Each row of a before or after table is a point. One or more steps were done to the points. Then noise was added and the rows were shuffled. The steps act on columns, c1 being the first. What was done? A step turns or swaps two columns, mirrors them in a line or flattens them onto one, adds a multiple of one to another, or multiplies or shifts one. Angles are multiples of 10 degrees, from the lower column toward the higher: turns from -170 to 170, lines from 10 to 170 but not 90. Use the fewest steps. Two steps may share a column if one is a turn and the other turns, adds or multiplies; they go together, in the order done. Otherwise the lowest column goes first.
In the rows, zero is written as 100.

Before (14 x 3):
array([[ 58,  51,  91],
       [134, 123, 125],
       [ 78,  82, 117],
       [ 84,  97,  79],
       [116, 119,  71],
       [ 61, 143,  35],
       [ 92,  60, 102],
       [ 86,  96,  94],
       [ 79, 159,  73],
       [108,  96,  38],
       [ 80,  94,  98],
       [ 70, 107, 111],
       [106, 136,  93],
       [127, 121, 109]])
After (14 x 3):
array([[118,  96, 107],
       [110, 109, 143],
       [ 59,  85,  82],
       [116,  71, 100],
       [120,  96, 110],
       [ 72,  95,  75],
       [ 99,  97,  63],
       [167, 121,  46],
       [124, 110,  97],
       [144, 106, 147],
       [126, 154,  80],
       [100, 123,  72],
       [115,  80, 126],
       [129,  91,  39]])
Steps: turn c1 and c3 by 150 degrees; turn c2 and c3 by -110 degrees

Before (11 x 8):
array([[ 81, 113,  85,  91,  90,  82,  60,  66],
       [115,  94,  99, 150, 111, 123, 117, 108],
       [ 82, 100, 118,  95,  95,  64,  78,  56],
       [ 65, 103, 108,  78,  95,  97,  81,  35],
       [109, 109, 115,  58,  93, 101,  68, 108],
       [ 99, 122, 107, 122, 136,  98, 127,  95],
       [ 85,  95,  87, 122, 116,  93, 121, 122],
       [121,  75,  81, 112, 137, 110, 127, 115],
       [ 54, 111, 111,  69,  98, 101,  58,  69],
       [ 63,  85, 125, 106,  89,  88,  91,  66],
       [101,  86, 107, 122, 141, 101,  83, 107]])
After (11 x 8):
array([[ 94,  92,  86, 147, 121, 124, 118,  90],
       [118,  91, 142, 103,  61,  93,  92, 140],
       [130, 125, 142,  75,  68, 102,  61, 123],
       [122, 117, 103, 126, 127,  99, 129, 111],
       [ 87, 123,  80,  59, 101, 100,  65, 110],
       [110, 127, 152,  87,  80,  84,  61, 103],
       [107,  68,  85, 117, 139, 116, 126,  73],
       [129,  85,  73, 118, 102,  97, 123,  79],
       [123, 107, 196,  80,  75,  88,  90, 147],
       [128,  93,  87, 124, 133, 105,  82, 103],
       [113, 105, 163,  92,  84,  64,  80, 143]])
Steps: mirror c1 and c5 in the line at 70 degrees; add -0.3 times c7 to c2; multiply c8 by 1.6; turn c3 and c8 by 110 degrees

Before (8 x 14):
array([[126,  92,  86,  86, 132, 135,  74,  58, 110, 110,  74, 106,  80,
        113],
       [104, 116, 100, 120,  99, 131, 126,  72,  59,  70,  76, 113,  84,
         64],
       [119, 101, 135, 127,  71,  99, 125, 105,  99, 103, 121,  98, 104,
         87],
       [ 81,  95,  97,  93, 133, 117,  71,  90,  87, 122,  84, 105, 106,
         65],
       [123,  84, 123, 103,  97, 125,  69,  91,  72,  78, 124,  96, 100,
        106],
       [ 69,  89, 101, 110,  92,  87,  97,  73,  77,  70, 126,  74, 119,
         83],
       [117, 111, 140, 130,  95, 100, 115,  74, 102, 108,  69,  67, 132,
        110],
       [ 92,  95, 113,  85, 119, 101, 120,  50, 106,  80,  72, 114,  99,
        125]])
After (8 x 14):
array([[121,  96,  93,  69,  86,  92,  60,  96, 136, 136,  61, 105, 108,
         65],
       [ 88,  82, 123, 139,  71, 125,  60, 123,  97,  66, 158,  93, 102,
         88],
       [ 81, 101, 138, 158,  98,  92, 133, 107,  72, 104, 137,  96, 105,
         92],
       [116, 117, 100,  83,  59, 101, 131, 124, 100,  54,  29, 114,  82,
         51],
       [139,  89, 102, 147,  79,  77,  95, 103,  90,  52, 160,  74, 118,
         93],
       [138,  93, 113,  46, 103, 115, 125, 132, 117,  68,  35, 113, 103,
        121],
       [107,  91,  85,  49, 109, 137,  65, 147, 133, 116,  42, 105,  81,
         84],
       [101, 112, 140,  81, 102, 109, 118, 132,  94, 114,   5,  68, 131,
        107]])
Steps: turn c1 and c8 by 140 degrees; multiply c11 by 3; turn c4 and c11 by -30 degrees; swap c5 and c9; turn c6 and c14 by -40 degrees; multiply c7 by 1.3; multiply c10 by 1.6

Before (12 x 24):
array([[ 80, 112, 119, 124, 137, 102,  66, 109,  87,  84, 110, 116, 114,
        106, 106, 118, 103, 102,  85, 137, 154, 110,  90, 104],
       [105,  98, 117,  84,  85,  90,  89,  77, 105,  86,  68,  96, 139,
        114, 118, 104,  96,  62,  91, 124,  98, 109, 112, 101],
       [ 79, 118,  89,  85, 115,  90,  85, 117, 104,  90, 101, 110, 127,
        123, 107, 108,  63, 107, 120, 135,  98,  93,  79,  92],
       [ 39, 120, 109,  94,  87,  71,  77, 106, 108,  90,  82,  89, 101,
        112, 120, 107, 174,  89, 104,  50, 103,  93, 120, 110],
       [104,  99, 136, 121, 132,  93,  70, 103,  93, 104, 100,  94, 114,
        118, 111, 123,  65, 100, 145, 107,  99, 108, 104, 107],
       [ 37, 118, 107, 105, 135,  99, 112, 107, 102,  85,  75,  98,  91,
         94, 121,  51, 135,  93,  85, 116, 113,  35,  85, 117],
       [ 90, 122,  87, 115,  40,  94, 107, 109, 104, 101, 101,  94,  76,
         88, 104, 114,  64, 100,  80, 112, 123, 112, 120,  32],
       [ 43, 100,  96,  82, 124,  98, 140, 114,  92, 146,  13, 121, 132,
        120, 118,  98,  77,  87,  92, 130, 111,  95,  97, 100],
       [110, 123, 144,  84,  88,  56,  83,  60,  67,  93,  99,  88, 102,
         71, 128, 105,  82,  86, 101,  96, 105,  77, 119, 120],
       [105, 104, 104,  97, 122,  89,  94, 109, 105,  89, 104, 105, 130,
        130,  94, 116,  83,  66,  82,  72,  98,  81, 102,  91],
       [111, 108, 101,  81, 131,  95,  71, 114,  83, 146,  85,  87, 103,
        110,  71, 112,  96,  81,  80, 114, 135,  66, 115,  72],
       [112, 119,  89, 103, 107, 106,  69, 119,  40,  83, 109,  96, 107,
        117,   5, 116, 101, 102, 101, 134,  98, 112, 113, 102]])
After (12 x 24):
array([[ 77, 119,  98,  85, 113,  91,  84, 108, 105,  91, 102, 107, 130,
        125, 105,  88, 117, 104, 117,  58,  98,  91,  75,  91],
       [ 36, 120, 102, 104, 135,  99, 113,  71, 101,  85,  76,  98,  89,
         94, 125,  75,  85,  91,  85,  77, 110,  32,  97, 115],
       [105, 104,  90,  96, 122,  88,  94, 114, 103,  91, 104, 104, 129,
        130,  93,  96,  98,  68,  78, 117, 100,  84, 140,  92],
       [111, 127,  59,  84,  90,  55,  81,  93,  65,  90, 100,  88, 105,
         70, 125, 138,  74,  87, 102, 116, 104,  72,  80, 119],
       [102,  98,  87,  85,  85,  91,  94,  99, 105,  85,  70,  98, 141,
        114, 119, 124,  89,  60,  91,  93,  99, 110,  51, 103],
       [106,  99,  65, 120, 136,  95,  70, 116,  92, 106,  99,  99, 113,
        117, 113, 101,  86,  96, 143,  99,  99, 105,  87, 108],
       [109, 106,  97,  84, 130,  95,  72, 112,  85, 149,  85,  88, 101,
        112,  73,  90, 102,  80,  80, 102, 138,  67,  58,  71],
       [ 39, 120, 108,  95,  87,  69,  76, 108, 109,  92,  83,  93, 103,
        110, 122, 101,  73,  90, 106, 148, 104,  91, 148, 110],
       [ 79, 114,  83, 125, 132, 101,  65, 116,  85,  86, 111, 119, 112,
        108, 111,  98,  87, 101,  86,  68, 155, 110,  59, 102],
       [ 88, 123, 103, 118,  39,  95, 107, 108, 102,  98, 100,  96,  74,
         92, 106,  98, 118,  96,  80, 106, 126, 110,  60,  34],
       [ 46, 103,  96,  84, 125, 100, 140, 104,  95, 147,  19, 118, 135,
        121, 121,  87, 112,  90,  90,  79, 111,  96,  57, 100],
       [112, 118, 107, 104, 107, 106,  72, 115,  37,  79, 107,  95, 110,
        116,   4,  86, 105, 103, 103,  88,  99, 108,  34, 101]])
Steps: multiply c17 by 0.4; turn c3 and c17 by -140 degrees; turn c8 and c16 by -70 degrees; multiply c8 by 0.7; turn c20 and c23 by -130 degrees; multiply c23 by 2

Before (14 x 64):
array([[ 65, 135,  86, 152,  71,  77, 102,  61,  69,  90, 135,  86,  49,
        103, 117,  38,  89, 136, 107, 114,  89,  93,  62,  73, 103,  94,
         95, 115, 103,  78,  61,  90, 131, 107,  81,  58, 133, 136,  88,
        117,  89,  79, 102,  88,  50,  80,  62,  56, 161, 116,  73, 145,
        118, 134, 103, 131, 113, 117,  76, 105,  67, 161, 146,  47],
       [ 98,  50,  77, 141,  84,  86,  63, 106,  38,  62,  72,  93,  78,
         87,  55,  76, 136,  83, 109,  57, 140,  61, 123, 103,  67, 127,
        128,  59, 115, 110, 121,  84, 128, 100,  91, 101, 116, 119, 107,
        113, 125, 110,  35, 109,  86, 111, 128,  63, 157, 117, 140, 113,
         71,  98, 137,  73, 121,  59,  59, 104, 112, 134, 107,  94],
       [ 66,  54, 135, 119,  74,  96, 103,  49,  65,  91, 147,  93,  91,
        150, 101, 120,  69,  97,  69, 115,  87, 108, 111, 115,  65,  97,
        121,  92, 108,  79, 113,  57, 111, 129, 115, 132,  76, 105,  46,
        124, 116, 104, 124,  53, 105, 100, 115,  63, 160, 131,  80, 134,
        118, 114, 113, 143,  69, 119,  92, 107, 107,  80,  92,  73],
       [ 71, 116, 119,  85, 147, 157, 113,  58, 115, 142,  89,  69, 106,
        142,  64, 107, 116,  74, 103, 115, 127,  70,  60, 137,  58,  82,
        103,  93, 130, 105, 127,  87,  92, 130,  94, 100, 107, 147,  77,
         55, 146, 110,  69,  46,  98, 113,  51,  57,  98,  81, 121, 127,
         81, 100, 142, 135, 112,  80, 113, 146,  78, 128, 105,  97],
       [ 82,  87, 123, 122,  81,  70, 131, 126, 106, 125,  68, 111, 115,
         71,  75, 117, 132,  93, 104,  78, 146,  93,  85,  88,  62,  94,
        137,  78, 143, 116,  74, 133, 103, 104, 107, 111,  73,  81,  83,
         80, 130,  89,  57,  95,  83,  70,  90, 119,  72, 108, 118, 151,
        112,  49,  75,  73,  77, 114,  70, 145,  57,  93, 115,  86],
       [111,  89, 103,  71, 101, 155,  56, 138,  87,  85, 101,  60,  44,
         98, 113,  35,  92, 127,  35,  70, 108,  72,  91,  51, 142, 132,
        111,  63,  93, 100,  59, 120,  71, 156, 106, 134,  62, 112,  83,
         97,  98, 116,  38, 118,  71,  55,  63,  64,  97,  88,  81,  90,
         67, 113,  95, 142,  42,  93, 135,  91, 117, 106, 112, 104],
       [112, 100,  72,  98, 118,  75, 108,  66,  90,  78, 140, 113,  53,
        121, 135, 106, 106,  87, 101,  87,  99, 108, 113,  86, 137, 129,
         94,  80,  86,  73, 103,  61,  62,  98, 136, 105, 101,  66, 106,
         89,  69,  68,  46, 135,  39,  58, 133, 117, 157, 150, 118, 101,
        130, 105, 101, 139, 105,  83,  97, 110, 135, 125, 138,  59],
       [120, 101,  91, 109, 120,  96,  74, 102,  93, 145,  75, 134,  85,
        103,  61,  37,  69,  79,  77, 123, 130, 117,  60,  55,  57, 100,
         59,  85, 148, 117,  84,  95, 123, 142,  92, 137, 127,  86,  75,
         68, 117,  67,  49, 107,  93,  93, 122,  67, 120,  77, 102,  87,
         79,  93, 164,  74,  82,  50,  51,  65,  55, 129, 106,  97],
       [ 92, 120, 121,  81,  78, 129, 139,  75,  43, 128,  76, 135,  51,
         69,  67, 120, 103, 102,  74, 113, 103,  85, 145, 118, 121, 122,
         73,  33, 133,  68, 102,  67,  91,  83, 152,  76,  59, 119,  29,
         61, 137, 146,  90, 129,  76, 110,  86,  61,  88, 130, 138, 132,
         68, 110,  97,  78, 107, 126,  50, 132, 107, 135, 101,  88],
       [ 95, 101, 115, 114,  73,  73, 133,  75, 122,  76,  69, 145, 125,
         85, 110,  51, 107,  81,  53,  78, 148,  81,  88, 131, 130, 156,
        110,  73,  90,  86, 109,  84,  64, 135, 113,  91,  91, 144,  80,
        118,  66,  91,  55,  57,  84,  66, 112,  71,  77,  80,  56,  93,
        150, 118, 130, 130, 113,  51, 117, 144, 141, 103, 152,  34],
       [113,  63, 120, 157, 151, 111,  92,  59, 106, 104, 112, 110, 119,
         84, 118,  82, 125, 149, 107,  94,  96, 121, 120,  48, 102,  74,
        100,  46,  98,  70, 126, 117, 119,  80,  69, 110, 102, 108,  58,
        119,  98,  85,  47,  78, 115, 111, 136,  94,  71, 153,  75, 115,
         71,  64,  87,  99,  86,  93, 112, 141, 120, 117, 108,  86],
       [122,  71, 130, 101, 103, 105, 124, 120,  73,  95,  66,  94, 110,
        121,  87,  86,  47,  79,  37, 121, 115, 116,  94,  63, 108,  76,
        133, 113, 157,  72,  56, 104, 153, 155, 132, 115,  57, 137,  88,
        130,  87,  81, 109, 128, 124,  86,  63, 114,  73, 111, 130, 108,
        107, 100, 109, 143,  66,  89,  99, 124,  76, 122,  83, 102],
       [112, 112,  74,  80, 111, 106, 103,  51, 115, 148,  91, 143,  74,
        109,  56,  74,  66, 141, 101,  74, 140,  63, 114, 121, 116, 115,
         64, 118,  72,  41, 121, 115, 129, 124,  90,  93,  59,  97,  71,
         95,  90, 119,  87,  48, 121,  93, 112,  78, 138,  89,  66, 111,
         80, 135, 131, 125, 123,  95, 115,  61,  57, 157, 141,  32],
       [ 87, 115,  63,  83,  75,  79, 124,  74, 108,  96,  62, 143, 103,
         71,  81,  82, 119,  82,  87,  74,  60, 103, 104,  92,  99, 102,
         72, 111, 134, 120, 106, 139,  83,  82, 101, 133,  61,  88,  74,
         82,  57, 109, 111,  82,  77, 105,  88,  48,  94, 137,  69, 133,
        147, 121,  89, 130, 126, 129,  83, 110,  96, 134,  91, 105]])
After (14 x 64):
array([[116,  65, 118, 154, 155, 111, 120,  61, 107, 104, 108, 112, 120,
         81, 113,  85,  81, 147, 107,  94,  97, 117,  98,  52, 101,  80,
        100,  45,  98,  66, 124, 119, 118,  80,  72,  92,  84, 103,  61,
         79,  97,  83, 154,  81, 108, 109, 140,  93,  84, 157, 118, 126,
         69,  60,  81, 101,  85,  92, 115, 144, 117, 120, 112,  84],
       [ 97,  46,  73, 141,  88,  86, 132, 111,  36,  58,  69,  95,  76,
         89,  53,  77,  78,  87, 111,  54, 139,  62, 129, 101,  66, 124,
        125,  59, 115, 111, 115,  85, 131, 101,  87, 138,  69, 121, 108,
        138, 126, 107, 140,  49,  82, 118, 129,  62, 102, 118, 116,  87,
         71,  98, 118,  74, 121,  59,  58, 104, 112, 137, 105,  96],
       [ 67,  54, 132, 118,  72,  94, 113,  46,  63,  90, 149,  92,  88,
        153, 103, 119, 114,  98,  67, 112,  91, 110,  95, 118,  65,  95,
        120,  90, 105,  78, 116,  56, 112, 133, 118, 127, 136, 105,  43,
         81, 113, 102, 114, 149, 103, 100, 113,  65, 101, 132, 127, 101,
        119, 113,  76, 145,  70, 123,  90, 108, 105,  89,  93,  73],
       [113, 112,  73,  78, 113, 108, 112,  52, 116, 147,  88, 144,  71,
        104,  50,  71, 115, 139,  98,  75, 143,  70,  91, 121, 111, 113,
         65, 118,  74,  44, 121, 117, 125, 121,  92, 121, 150, 101,  72,
         62,  87, 119, 150, 134, 121,  93, 113,  76, 107,  87,  92,  88,
         76, 137, 121, 126, 122,  88, 120,  59,  61, 156, 140,  35],
       [ 69, 121, 122,  85, 147, 159,  62,  61, 113, 140,  93,  74, 109,
        144,  66, 109,  90,  72, 105, 113, 128,  69,  98, 139,  59,  83,
        103,  89, 127, 108, 124,  82,  91, 127,  92, 136,  83, 147,  78,
        121, 145, 110, 162, 115,  98, 118,  50,  56,  87,  86,  58, 121,
         82, 104, 122, 138, 114,  83, 112, 144,  75, 128, 104,  97],
       [ 58, 136,  87, 155,  71,  74,  64,  64,  67,  92, 140,  88,  48,
        101, 118,  35, 126, 136, 108, 114,  86,  96, 110,  75, 102,  97,
         96, 117, 103,  80,  60,  85, 127, 110,  84,  81,  71, 135,  84,
         72,  87,  77, 104, 112,  51,  80,  57,  55,  93, 119, 117, 109,
        118, 136, 136, 133, 116, 120,  78, 113,  70, 158, 148,  48],
       [118, 103,  89, 108, 121,  94,  75, 101,  99, 140,  72, 134,  89,
         97,  59,  42, 139,  78,  79, 121, 125, 114, 139,  48,  57, 101,
         58,  87, 152, 117,  86,  94, 127, 136,  92, 171,  87,  90,  80,
         96, 123,  66, 133,  62,  93,  93, 118,  64, 111,  71,  66,  83,
         76,  90,  97,  72,  86,  50,  54,  66,  55, 125, 106,  97],
       [ 81,  84, 121, 120,  80,  72,  75, 122, 104, 129,  65, 111, 117,
         69,  73, 121,  58,  94, 103,  76, 150,  99,  74,  86,  62,  96,
        139,  81, 139, 115,  71, 134, 102, 102, 111,  85, 108,  82,  85,
        115, 130,  86, 139,  76,  83,  70,  87, 122,  71, 111,  83, 150,
        111,  50,  72,  72,  77, 117,  69, 146,  51,  92, 116,  87],
       [ 94, 101, 123, 109,  73,  72,  79,  74, 123,  76,  70, 143, 128,
         84, 109,  50,  89,  81,  54,  78, 149,  77,  75, 134, 133, 158,
        110,  76,  89,  86, 111,  83,  58, 133, 110, 118, 103, 144,  82,
         55,  65,  89, 168, 104,  84,  65, 108,  79,  94,  83, 121, 102,
        149, 118, 123, 127, 113,  53, 113, 147, 141, 105, 147,  38],
       [110,  88, 108,  71, 100, 155, 106, 135,  90,  85, 100,  60,  45,
         97, 111,  33,  87, 123,  36,  65, 108,  70, 145,  51, 141, 132,
        106,  65,  91, 105,  59, 116,  71, 154, 106, 114, 136, 111,  88,
         84,  96, 116, 139,  47,  78,  52,  67,  65, 102,  88,  99,  94,
         71, 113,  70, 139,  42,  96, 133,  94, 121, 107, 111, 107],
       [114, 104,  70, 101, 114,  73, 103,  65,  84,  78, 135, 116,  56,
        121, 129, 107,  92,  85, 100,  88,  97, 104,  94,  89, 140, 128,
         97,  83,  87,  73, 104,  63,  62,  96, 134, 105,  94,  68, 105,
        112,  70,  67, 117,  44,  43,  58, 137, 119, 108, 153,  90,  77,
        131, 107,  98, 135, 109,  85,  95, 107, 136, 126, 138,  58],
       [ 89, 113,  61,  83,  73,  82,  97,  77, 106,  95,  60, 143, 100,
         73,  81,  83,  65,  80,  85,  79,  62, 102,  76,  94,  99, 105,
         72, 107, 137, 119, 110, 139,  84,  80, 102, 104, 124,  86,  76,
         72,  58, 107,  99, 123,  80, 103,  90,  49,  83, 140,  84, 122,
        146, 119,  64, 127, 123, 129,  88, 109,  91, 133,  94, 107],
       [122,  70, 132,  98, 103, 102,  87, 121,  72,  89,  70,  99, 113,
        120,  86,  92, 124,  81,  38, 122, 117, 111,  78,  64, 108,  76,
        130, 113, 158,  73,  58, 104, 156, 154, 129, 114, 162, 133,  91,
        133,  86,  77,  71,  85, 126,  85,  65, 118,  94, 110, 133, 122,
        108, 101,  91, 142,  61,  85,  99, 125,  74, 124,  86, 102],
       [ 92, 121, 117,  84,  79, 124, 121,  78,  44, 126,  72, 132,  51,
         71,  66, 120,  82, 105,  74, 115, 104,  83,  47, 121, 121, 120,
         74,  33, 131,  71, 100,  69,  89,  80, 149,  87, 134, 119,  26,
        135, 137, 150,  90,  67,  75, 109,  91,  59,  75, 127,  64, 131,
         66, 114, 120,  78, 106, 127,  53, 128, 107, 136, 102,  83]])
Steps: turn c7 and c23 by -110 degrees; turn c17 and c37 by -150 degrees; turn c36 and c55 by -60 degrees; swap c40 and c51; turn c43 and c44 by 140 degrees; flatten c49 and c52 onto the line at 120 degrees

Before (8 x 64):
array([[104, 106,  97, 137, 101,  80, 120, 115,  85,  97,  89,  94,  82,
        108,  49, 123, 115,  91,  63,  80, 101, 100,  99, 115,  92, 122,
        100,  88,  81,  93,  99,  97,  91, 101,  82,  88, 103, 101, 102,
         98,  97,  84, 130, 105, 114, 117,  99, 108, 113,  96, 107,  95,
        101,  83, 118, 105, 120,  97, 127, 119,  99, 120,  73,  48],
       [116, 103, 117, 122,  97,  99, 120, 112,  83, 105, 106, 148, 123,
        102, 110,  89,  95,  98,  87,  86,  95, 101,  99,  85, 106,  72,
         99,  87,  94,  86,  88,  84, 100, 103,  91, 128,  94, 102, 100,
        101, 100, 108, 126,  91, 134, 120, 107, 119,  78,  89, 101,  57,
         69,  87,  80,  99,  86, 111, 107,  84,  77, 112,  68,  75],
       [116,  75,  93,  68, 103, 103, 108,  88, 100, 111,  83,  79, 120,
         88, 111, 111, 135, 117, 108, 106, 105, 106, 111,  93, 110, 109,
         78,  86,  96,  88, 103,  72, 105, 112,  81, 124, 103, 109, 104,
        105,  99,  90,  99, 102,  72, 116,  88, 126,  88,  87, 100, 106,
        118,  97, 118,  94, 119, 106, 121, 108,  62,  96, 149, 118],
       [ 98, 117,   5, 138,  47,  87, 103,  80,  93,  88, 102,  95, 122,
        131,  99, 122,  95,  93,  48, 108,  87,  99,  87,  89, 112, 109,
        126, 102, 122,  93, 109,  98,  95, 109,  71, 104,  93, 108,  51,
        105,  85,  93, 139,  90,  79,  69, 116,  74,  91, 117, 104,  80,
         74, 106,  64,  94,  59,  96, 119, 122, 100, 104,  86, 116],
       [ 98,  46, 107, 118,  93, 120,  94, 124,  81, 112,  99, 131, 123,
        118, 105,  76, 123,  82, 121,  84, 103,  92, 109, 103,  93, 119,
        110, 124, 159,  94,  91,  93,  73, 109,  84, 101,  89, 107, 108,
         98, 100, 140, 118,  94,  86,  95,  91, 113, 112,  97, 102,  85,
        118,  97,  85,  93, 123, 103, 114,  84,  88, 100,  89,  87],
       [105, 102, 113, 134,  87,  86, 106, 111,  78, 110,  91, 100, 120,
         93, 108,  93, 123,  85, 100,  99,  97,  93,  72,  84,  80,  75,
        111,  86,  86, 106, 134,  84,  77, 111, 106,  93,  98, 106,  50,
        100,  88,  93, 139,  89,  71,  77, 116, 102, 109,  87, 104,  97,
        102, 145,  72,  91,  87,  97, 127,  82,  96, 101, 109, 122],
       [119, 103, 116, 136,  32,  76, 114, 123,  99, 104, 120,  96, 122,
        103,  39,  78,  98, 113, 109,  98,  67, 107, 108,  99,  88, 114,
         82,  90, 129,  98,  93,  95, 116, 105,  95,  93,  97, 105, 105,
        106,  96,  83,  87, 130,  83,  92, 112, 130,  97, 122, 103, 103,
         94,  89,  98, 139,  70, 100, 104, 106,  98, 136, 153, 117],
       [101, 119, 114,  98,  98,  72, 117,  83,  81, 110, 118,  90,  95,
         71, 100,  79, 101,  91, 114,  98,  92,  83,  77,  92, 111, 102,
         77, 120,  93,  99,  88, 102,  83, 114, 109, 102,  98, 100,  89,
         75,  87, 137, 110, 106,  75, 118, 114,  99, 111, 100, 105,  88,
        118,  99, 104, 104, 123,  95,  16,  88,  33, 103,  84,  94]])
After (8 x 64):
array([[119, 104,  99, 124,  95, 100,  86, 112,  82, 103, 106, 148, 121,
        102, 109,  88,  95, 100,  97,  74,  95, 101,  99,  84, 107,  70,
        102,  86,  96,  86,  91,  84,  97, 104,  95, 118,  93, 101, 107,
         97,  95, 110, 125,  84, 136,  70, 107, 117,  76,  90,  99,  56,
         71,  85,  81,  96,  90, 110,  98,  85,  76, 112,  67,  73],
       [122, 103,  81, 136,  31,  73, 122, 123,  97, 115, 117,  93, 122,
        104,  38,  77,  97, 114, 105, 103,  70, 107, 107,  99,  87, 109,
         84,  90, 128, 101,  93,  95, 111, 108,  98,  96, 101, 107, 105,
        108,  97,  82,  86,  82,  82, 104, 111, 127,  97, 116, 104, 105,
         94,  89,  96, 137,  71, 100,  96, 108,  99, 135, 156, 115],
       [104, 104, 117, 139,  98,  80, 104, 112,  84,  97,  91,  94,  81,
        109,  49, 123, 113,  93,  75,  89, 101,  99, 100, 115,  92, 123,
        102,  91,  80,  92, 100,  98,  91, 102,  83,  80, 102, 100,  95,
         99,  76,  85, 131,  80, 117,  72,  98, 109, 112,  93, 106,  94,
        102,  82, 119, 105, 117,  98,  88, 121,  99, 122,  75,  48],
       [115,  74, 109,  68, 104, 101, 102,  89, 100, 120,  81,  79, 121,
         87, 109, 111, 132, 118, 113,  94, 106, 107, 113,  94, 109, 108,
         87,  84,  94,  86, 104,  73, 103, 112,  80, 121, 101, 105, 114,
        106,  78,  91, 102,  92,  73,  92,  86, 126,  88,  86, 100, 107,
        116,  97, 118,  93, 117, 105,  92, 109,  63,  97, 149, 119],
       [100,  46,  89, 116,  93, 119,  97, 124,  80, 105, 102, 129, 123,
        119, 101,  72, 124,  84, 114,  83, 106,  93, 107, 102,  94, 119,
        111, 122, 159,  92,  91,  92,  72, 110,  83,  92,  93, 107, 106,
         99,  89, 138, 116, 107,  84, 107,  92, 114, 113,  98, 102,  86,
        117,  97,  87,  93, 124, 100,  93,  86,  85, 103,  91,  89],
       [ 98, 120,  94,  97,  99,  72, 105,  83,  81, 123, 115,  88,  97,
         71, 101,  79, 100,  91, 124,  94,  93,  83,  79,  89, 111, 105,
         85, 120,  90,  99,  87,  98,  85, 114, 111, 104,  99, 100,  88,
         75, 184, 138, 111,  81,  76,  84, 116,  99, 109, 100, 104,  89,
        117, 100, 104, 104, 125,  94, 118,  92,  30, 103,  84,  93],
       [ 99, 118, 181, 138,  46,  86,  91,  80,  89,  76, 101,  95, 119,
        128,  98, 123,  95,  92,  40, 101,  85,  99,  84,  89, 113, 113,
        117, 101, 122,  93, 110,  99,  96, 108,  69, 124,  94, 111,  57,
        103,  86,  92, 139,  99,  77, 150, 117,  73,  95, 118, 106,  78,
         74, 104,  63,  92,  58,  95,  80, 122,  98, 104,  88, 119],
       [106, 101,  81, 136,  86,  85,  86, 111,  81, 103,  94,  98, 121,
         92, 107,  91, 125,  82,  89, 101,  96,  92,  70,  84,  83,  75,
        115,  88,  82, 107, 134,  85,  78, 112, 107, 109,  99, 107,  47,
         97,  77,  92, 140,  93,  69, 110, 117, 102, 110,  88, 104,  98,
        101, 145,  74,  90,  85,  98,  78,  82,  97, 103, 111, 124]])
Steps: turn c19 and c46 by -30 degrees; turn c3 and c46 by -150 degrees; turn c7 and c44 by -100 degrees; turn c10 and c27 by 30 degrees; turn c20 and c36 by 30 degrees; turn c36 and c39 by 20 degrees; turn c41 and c59 by 110 degrees
